Every row gives one point. Each copy is the shape, with its points in the same order, stretched, turned, moved and blurred by noise. Is it also mirrored, or only turned?

Shape (8 x 3):
array([[  -7,  -86,   -8],
       [   3,    4,   49],
       [   9,  -26,  -32],
       [  13,   13,  -50],
       [  29,   14,   37],
       [ -34,    4,  -58],
       [  10,   30, -107],
       [  33,   -9,   27]])
Copy 1 (8 x 3):
array([[ 13,  52, -28],
       [ 35,   1,  58],
       [ 36, -11, -32],
       [ 41, -53, -31],
       [ 57, -11,  41],
       [ -3, -57, -40],
       [ 41, -97, -79],
       [ 57,   2,  30]])
Copy 1 is: mirrored
Copy 2 (8 x 3):
array([[-29, -70, -16],
       [ -1,  -6,  60],
       [-11, -13, -23],
       [-10,  30, -25],
       [ 23,   1,  49],
       [-54,  24, -31],
       [-20,  62, -71],
       [ 21, -16,  32]])
Copy 2 is: only turned
Copy 3 (8 x 3):
array([[ -37,  -51,  -32],
       [  33,   -1,   44],
       [  -3,   -3,  -46],
       [  16,   33,  -53],
       [  56,    1,   26],
       [ -30,   47,  -47],
       [   4,   65, -102],
       [  43,  -16,    8]])
Copy 3 is: only turned
Copy 4 (8 x 3):
array([[ -31, -101,   -7],
       [ -29,   -5,   43],
       [  -3,  -44,  -33],
       [  10,   -7,  -55],
       [   0,    0,   37],
       [ -34,  -15,  -70],
       [  24,    4, -114],
       [   4,  -24,   29]])
Copy 4 is: only turned

Shape (9 x 4):
array([[ 66, -16, -41, 104],
       [-27,  49,  37, -66],
       [-89,  38,  29, -27],
       [-21,  44,   0,  -5],
       [ -8,  19,  58, -17],
       [-15, -12,  11,  16],
       [-16, -39,   5,  54],
       [ 40, -36, -56,  38],
       [  3, -52, -17,  42]])
Copy 1 (9 x 4):
array([[132, -11, -20,  29],
       [-56,  45,  26, -40],
       [-80,  13,   2,  23],
       [-16,  36, -13,  14],
       [ -3,  22,  40, -22],
       [  6, -13,  15,  -3],
       [ 37, -46,  20,  28],
       [ 77, -40, -35, -13],
       [ 43, -61,  -5,   9]])
Copy 1 is: only turned
Copy 2 (9 x 4):
array([[ 45, -57, -53,  33],
       [-25,  97,  16, -40],
       [-90,  72,  11, -17],
       [-25,  54, -24, -11],
       [-10,  58,  43, -11],
       [-28,   5,  12, -16],
       [-35, -37,  10,  -1],
       [ 24, -50, -48, -36],
       [-15, -52,  -1, -29]])
Copy 2 is: only turned

Shape (11 x 6):
array([[ 34, -32,  17, -58,  37,  -2],
       [-58,  13, -73,  20,   7, -61],
       [ 56,  -2, -41,  -1, -14,  -8],
       [ 15,  -6,   4, -50,  25,  57],
       [-39,   9, -62,  63,  15,  28],
       [ 12,  14,  34, -27,  -9,  22],
       [-17,  28, -54,  -3, -29, -59],
       [ 36,  59,  32, -45,  57,   7],
       [-22, -32, -57,   1, -60, -38],
       [ 43,  66,  37, -58,  58,  74],
       [ -2, -16,   5,  23,  -2, -31]])
Copy 1 (11 x 6):
array([[ 38, -24, -39, -39,  10, -69],
       [  8, -25,  -5,  46,  78,  69],
       [ 48, -17, -35,  35, -34,  -6],
       [-12, -13, -50, -45, -24, -35],
       [-55,   1,   6,  63,  16,  53],
       [ 13,   5,   1, -48, -21,  -1],
       [ 46, -23, -13,  21,  30,  65],
       [ 23,  56, -53, -70,   9, -42],
       [ 41, -76,  12,  39,  11,  61],
       [-18,  62, -75, -90, -32, -48],
       [ 24, -15,  37,  17,  21,   7]])
Copy 1 is: mirrored
Copy 2 (11 x 6):
array([[  20,   10,   -2,  -58,   64,  -13],
       [ -25,    1,  -59,   50,  -34,  -43],
       [ -18,  -50,  -10,  -49,   -9,   -2],
       [ -49,    5,   -2,  -61,   75,   13],
       [ -80,  -34,   -4,   53,    0,   -4],
       [ -29,   26,   33,  -60,   27,   24],
       [ -11,   -9,  -53,    0,  -56,  -31],
       [ -34,   19,   33,  -87,   44,  -56],
       [   6,  -14,  -56,   31,  -50,   30],
       [ -96,    2,   44, -131,   87,  -21],
       [  -2,  -12,   25,    9,  -10,    9]])
Copy 2 is: mirrored

Shape (13 x 8):
array([[ -16,  -15,  -64,   16,  -53,    7,  -47,  -17],
       [  11,   13,    8,   31,  -36,  -49,  -35,   17],
       [  34,  -20,   13,   11,   49,   13,  -40,    1],
       [   0,    3,   20,  -70,   -3,   -6,  -18,  -25],
       [  -2,  -19,   21,   -4,   52,   49,   -2,  -11],
       [  25,   12,   41,  -69,   42,   17,   18,   -6],
       [ -31,  -19,   40,   28,   48,   13,  -36,   78],
       [   1,  -65,    1,  -37,   52,  -14,   62,  -18],
       [ -36,    9,    0,    6,   27,   18,   -2,  -27],
       [  17,  -22,   12,  -35,    4,   21,    4,  -18],
       [  19,    4,  -10,   39, -183,  -15,  -32,   -6],
       [ -10,   18, -102,   40,   56,   48,   26,    8],
       [  -6,   -7,   46,   20,   46,    7,   -7,  -18]])
Copy 1 (13 x 8):
array([[ -63,   52,   -6,   13,  -76,    5,  -55,  -87],
       [ -56,   88,   44,  -21,   -3,  -19,  -48,  -20],
       [   1,  -13,   13,  -31,   38,    6,  -61,  -35],
       [ -43,    3,    1,  -74,  -12,    3,   31,  -32],
       [  -6,  -47,  -23,   -9,   25,   46,  -19,  -15],
       [  10,  -32,   -4,  -59,   26,    5,   49,    5],
       [ -43,  -42,   35,   10,   15,    0,  -85,   48],
       [ -62,  -45,  -46,   30,   64,   -7,   59,  -40],
       [ -42,   11,  -49,  -18,    1,   37,  -28,   -5],
       [ -19,  -17,    5,  -22,    5,   25,   24,  -45],
       [ -69,  157,  112,   22, -112,   39,   -9,  -93],
       [  29,   -3, -112,   78,  -30,  -10,  -59,  -20],
       [ -30,    2,   -7,  -31,   54,   40,  -29,    3]])
Copy 1 is: only turned
Copy 2 (13 x 8):
array([[ 20, -31, -57,  88,   3,  22, -24,  18],
       [ -4,  -4,  19,  60,  -1,  -3, -37,  73],
       [ 36,  -5,  53,  44,   3,  15,   7, -30],
       [-54, -25,  17,  28, -17, -29,  -9, -42],
       [ 12, -24,  25, -14,  -7,  27,  23, -47],
       [-39,  -3,  37, -25, -21, -40,   3, -61],
       [  0,   1,  56,   9,   0,  41,  75,  34],
       [  2, -48,  12, -54,  61, -49,  13, -46],
       [-16, -16,   2,  -3,   7,  51, -16, -15],
       [  3, -42,  11,   8, -17, -31,  -3, -39],
       [ 33, -65, -71, 103, -63, -41, -83, 119],
       [ 44,  51, -67,  -6,  32,  40,   9, -28],
       [  5, -18,  58, -12,  10,  41, -10,  -9]])
Copy 2 is: mirrored
Copy 3 (13 x 8):
array([[ -37,   55,  -33,  -12,  -52,    0,  -18,  -29],
       [ -25,   -9,   24,   -4,  -17,  -63,  -48,  -38],
       [  56,  -11,  -28,    8,    9,  -55,   39,  -29],
       [  42,  -42,  -10,  -53,  -14,   43,    4,  -26],
       [  37,  -18,  -21,   -5,   46,   -6,   50,    4],
       [  74,  -44,   17,  -29,   19,   37,   24,    2],
       [  30,   -2,   -4,  -54,   60,  -93,    2,   28],
       [  68,  -56,  -10,   41,   -5,   33,   24,   84],
       [   1,  -27,  -26,   -7,   33,   14,  -12,    7],
       [  28,  -29,    0,  -10,   -9,   16,   34,    1],
       [-143,   51,   57,  -36, -110,  -39,  -15,  -62],
       [  32,   80,  -16,   68,   38,   19,  -27,   37],
       [  20,  -55,  -10,    6,   47,  -32,   24,   -8]])
Copy 3 is: mirrored
Copy 4 (13 x 8):
array([[ -28,  -55,  -45,   46,   -5,   20,   41,  -21],
       [   8,   10,   11,   45,   -1,  -54,   36,   18],
       [ -39,  -14,   58,    3,   41,   24,  -14,   38],
       [   8,  -36,   28,  -58,   15,  -33,   22,  -22],
       [ -36,    3,   21,  -58,   14,   54,  -14,   30],
       [  13,   20,   58,  -81,   42,   22,   26,   -1],
       [ -54,   22,   13,  -42,   48,    9,   27,  141],
       [  47,   11,  -24,  -68,   63,   21,  -35,   11],
       [ -35,    1,  -16,  -66,  -16,   -2,   11,   -3],
       [  25,  -25,   22,  -46,   17,   23,    8,  -13],
       [  70,  -54,   -4,  106, -116,  -39,   85,    0],
       [ -75,   36,  -88,   27,   30,   89,   51,  -25],
       [ -23,   15,   37,  -53,   -5,   -8,  -24,   38]])
Copy 4 is: mirrored
